Rows are points. Each copy is the shape, with its points in the same order, turned, moved and blurred by noise. Some copies are also mirrored. Which?

Shape:
[[-22.6, 8.5, 2.9],
[-6.7, -13.2, -7.0],
[6.3, 3.2, -18.5],
[11.5, -9.2, -25.8],
[6.5, -0.9, -2.8],
[22.1, 33.0, 0.4]]
Copy 1:
[[8.1, 12.5, 21.6],
[-9.6, -7.3, 17.1],
[-6.0, -4.6, -6.5],
[-19.1, -13.1, -9.2],
[1.3, -12.3, 4.5],
[29.8, -8.3, -18.2]]
Copy 1 is: only turned
Copy 2:
[[4.1, -3.8, -25.4],
[12.9, -6.0, 0.3],
[11.1, 18.1, 2.2],
[20.5, 14.9, 16.5],
[-0.8, 5.3, 4.6],
[-21.0, 36.9, -6.5]]
Copy 2 is: only turned
Copy 3:
[[19.3, -8.1, -19.1],
[-10.3, -4.4, -12.1],
[-6.7, 20.1, -12.8],
[-20.3, 19.4, -14.2],
[-2.1, 7.5, -1.0],
[20.6, 35.8, 12.5]]
Copy 3 is: mirrored
Copy 4:
[[-14.1, -0.7, -20.3],
[-6.8, -15.1, 3.3],
[14.2, -18.1, -5.4],
[17.2, -28.4, 2.9],
[8.3, -3.2, -2.6],
[32.6, 14.5, -24.8]]
Copy 4 is: only turned

Shape:
[[25.0, -19.0, -5.9, 1.5, -23.4, 19.2],
[25.3, 23.0, 23.3, 6.8, -20.4, 7.3],
[7.1, 23.4, -8.1, -12.7, 13.1, 3.5],
[-9.8, 5.0, 24.7, 13.2, 14.6, -6.0],
[-15.0, -1.0, -22.0, 9.8, 6.6, -17.9],
[10.5, 5.0, -21.6, -2.1, -7.6, 19.8],
[13.3, 9.3, 13.4, -14.9, -9.8, 7.3],
[-15.4, -14.3, -10.7, -17.3, -13.0, -6.6],
[0.5, -11.0, -21.9, -12.1, -12.4, -18.0],
[17.8, 17.7, -21.1, 0.6, 4.4, -21.3],
[-12.7, -3.6, -12.3, 0.9, -17.6, -17.7],
[0.8, 2.2, -3.9, 23.6, -11.9, 16.5]]
Copy 1:
[[20.6, -7.2, 4.4, 33.3, -17.7, 18.6],
[34.6, 4.7, 17.3, -11.0, -32.0, 6.5],
[9.9, 11.0, -1.1, -1.2, -8.3, -26.9],
[-5.2, -1.5, 12.7, -27.8, -0.4, 5.7],
[-29.6, 7.3, -12.3, 1.4, -15.0, -7.0],
[13.2, 16.5, -4.4, 24.8, -9.3, -3.2],
[28.9, -5.1, -0.6, -2.8, -14.0, -2.2],
[-2.9, -11.8, -32.9, 6.6, -7.7, 2.3],
[-8.8, -11.7, -23.0, 15.3, -22.8, -7.0],
[-9.7, 4.4, 1.4, 7.5, -35.7, -27.6],
[-12.0, -1.1, -25.9, 0.6, -25.6, 6.6],
[1.6, 20.5, 5.0, 6.9, -12.3, 22.2]]
Copy 1 is: only turned
Copy 2:
[[14.5, -12.0, 7.0, -14.8, 6.6, -32.2],
[32.3, -10.1, 4.2, -10.0, -26.7, 2.5],
[8.7, 0.7, -11.9, -13.5, 3.7, 27.8],
[9.5, 27.1, 5.7, 12.1, -17.7, 15.0],
[-13.2, 14.7, -27.3, 10.2, 7.3, 0.0],
[4.7, -18.0, -7.1, -8.2, 14.7, 0.8],
[12.9, -1.8, 6.5, -22.0, -10.2, 2.8],
[-25.0, 6.0, -9.5, -13.7, -0.5, -11.3],
[-13.7, 6.2, -26.8, -17.3, 2.5, -14.0],
[17.0, 7.1, -39.1, -12.4, 5.6, 8.2],
[-14.0, 4.0, -21.3, -3.5, -10.8, -11.7],
[12.1, -10.6, -0.9, 16.9, -1.1, -8.7]]
Copy 2 is: only turned

Shape:
[[5.3, 3.5, 1.6, -12.2, 12.1, 12.1, 0.7, -8.1],
[12.8, -15.5, -18.5, -19.3, 5.1, -11.1, 14.5, -2.1],
[-12.8, -12.3, -20.1, 9.5, -19.5, 3.6, 9.2, 0.6],
[-19.5, -10.0, 7.2, 25.4, 15.4, 23.0, 39.4, -17.1],
[-18.4, 14.8, 22.4, 1.4, 9.5, 0.7, 5.6, 11.9],
[10.1, 8.0, -6.3, 27.1, 16.5, 23.0, 16.9, 7.5],
[-1.7, 27.1, 2.7, -22.4, -10.6, 13.6, 21.1, 10.5],
[5.4, 19.2, 19.0, -12.7, -15.5, -6.6, -0.2, -2.1],
[-20.9, 22.1, 14.2, -1.9, -10.8, -23.0, 9.1, -26.2],
[-24.7, 5.0, -12.3, 16.1, -21.3, -0.5, -1.4, -11.6],
[9.7, 4.1, 22.2, -12.9, 21.6, -14.1, -7.5, 7.1],
[12.0, 4.0, 24.6, -3.7, -17.5, 8.0, -5.4, 12.4],
[0.1, 8.5, -17.2, 13.4, -28.6, -6.6, 6.7, -19.8]]
Copy 1:
[[0.7, 14.1, -2.9, -5.5, -11.5, -17.9, 3.0, 20.0],
[-16.8, -9.1, -10.3, 4.9, -12.9, 1.0, 1.4, 37.8],
[-3.1, -2.0, -17.3, 2.3, 10.4, 21.4, -7.5, 7.7],
[16.6, 4.7, -35.3, 17.5, 30.6, -22.0, 10.7, 11.1],
[1.0, 25.6, 9.4, 23.8, 9.3, -17.8, -7.0, 2.8],
[22.1, -2.2, -11.5, 14.9, -2.8, -8.2, 23.0, -5.5],
[-28.5, 26.1, -8.0, 14.0, -10.6, -8.1, 14.3, 1.4],
[-28.0, 12.7, 2.4, 3.9, -10.9, -16.5, -14.9, -4.8],
[-30.4, 4.5, 11.6, -2.5, 28.8, -28.3, -17.8, 2.1],
[-9.5, 4.9, -4.5, -9.5, 26.3, 13.3, -15.9, -7.3],
[-0.1, 7.5, 21.0, 16.1, -18.6, -29.1, -14.5, 21.0],
[-6.7, 11.4, -5.9, 11.7, -26.9, -13.1, -23.5, -7.4],
[-22.9, -15.2, -9.8, -15.1, 11.6, 4.1, -7.9, -8.2]]
Copy 1 is: mirrored
Copy 2:
[[9.2, 1.5, 8.1, -13.1, -1.8, 11.2, -3.6, 6.5],
[16.4, 14.0, 8.5, 18.4, 4.8, 10.7, -0.2, -12.8],
[-6.3, 9.4, -4.1, 11.6, -15.4, -20.9, 5.6, -10.0],
[-16.3, -20.1, 7.4, -7.6, -28.4, 9.6, 38.0, -4.6],
[-16.6, -24.6, 12.8, -1.7, 1.2, -3.5, -6.2, 22.4],
[9.7, -33.7, -10.0, -13.9, -12.3, -0.2, 10.8, -11.4],
[3.2, -10.5, 26.1, -1.0, -22.6, 0.1, -29.7, 2.4],
[-18.3, -1.2, 9.2, -6.6, 2.4, 5.2, -31.7, 3.4],
[-36.6, 5.7, -3.7, 11.0, -13.2, 17.4, -15.9, 19.9],
[-19.8, 9.1, -16.4, 5.1, -21.9, -18.8, -1.3, 6.9],
[-0.9, -11.6, 9.7, -1.3, 31.0, 15.3, -12.6, 14.0],
[-15.7, -7.2, 13.9, -19.7, 13.7, -10.8, -23.8, -9.6],
[-16.9, 13.3, -21.3, 6.8, -21.8, -3.1, -12.9, -15.2]]
Copy 2 is: only turned
